Each row is a point. Examples show where two turns around zero, p and q, send a point. Where does a point land after both, in the order given? Backwards means that the second turn is done in reverse. Each puzzle has new turns, and all numbers are rounded.

Turn p:
[-17 -23 -15] => [-25 -16 -13]
[ 4  1 21] => [16 -8 12]
[ 11 -37 -24] => [ -9 -17 -41]
[ 2 59 17] => [18 42 42]
Turn q:
[-32   5  -4] => [-10  27 -16]
[ 23 -35 -10] => [ -9 -41 -10]
[32 14  5] => [ 23 -15  23]
[ 22 -15  22] => [-11 -23  23]
[-68  17  -9] => [-16  61 -32]
[22 14 -4] => [23 -9 11]
Where do these land?
p, then q: [-56 -24  -5] => [-54  20 -19]
p, then q: [42 22 -4] => [45 -8 13]
p, then q: [-8 14  9] => [-5  6 17]
p, then q: [ 37  12 -16] => [42 -3 -3]
p, then q backwards: [-15 -23  16] => [ 24 -21   3]

Turn p:
[-23  16 -92  -1 -28   3] => [ 26 -28 -90 -16  13  -5]
[23 -6 29 15 13 41] => [ -3 -22  38  23  -9  30]
[ 23 -26  12  10 -14  -3] => [-17 -12  13  21 -16 -19]
[-51 -19  25   4  -9 -12] => [-31  39 -10 -16 -30  11]
[-18  -5  13 -33   9 -11] => [  4  19  13 -34 -10  -7]
[ 22 -10   8  18  25  -8] => [-22 -11  22  10  22  -4]
[ 23  50   4 -12   5  -9] => [42 15 13 12 32 -4]
Turn q:
[47 44 -9 -6 -7 25] => [ 61  15  -2 -30  -4  11]
[-11  -5   7   4 -10 -32] => [-18   1 -14  14 -20 -15]
[ -9  -2  19 -50  -6   0] => [-14  -5  30 -30 -14 -29]
[-27  -1 -10  35  31 -12] => [-25  25 -13  32  20  17]
[-20  22  -9   4  21 -28] => [-20  40 -14   4  -3  -2]
[ -1  -6 -47  -1 -19 -11] => [-13 -12 -39 -23  -5  19]
[ 19 -59  55 -30   3  22] => [  4 -54  48   9  22 -50]
[  1   7  -7  45 -13  37] => [ 24 -10   3  23   4  49]
Where do these land?
p, then q: [-11 -24  -6  14  23   4] => [-30  -6  21  -6   6   8]
p, then q backwards: [ 26 -23 -17  14  16 -17] => [ -5 -43   6 -13  11  -6]
p, then q: [-35  62 -28 -37  29   5] => [ 43  18   8 -62  42 -17]
p, then q: [19  2 13 27 15 10] => [-3  0 18 31 15  9]
p, then q backwards: [-31  10  13  29   8 -24] => [-28  15 -20  10  32 -14]
q, then p: [ 18 -19 -11   5 -31  12] => [-14 -33   1  -4 -20 -15]
p, then q: [ 15  -7  35 -52 -59  10] => [ 42 -25 -26   9 -63 -24]
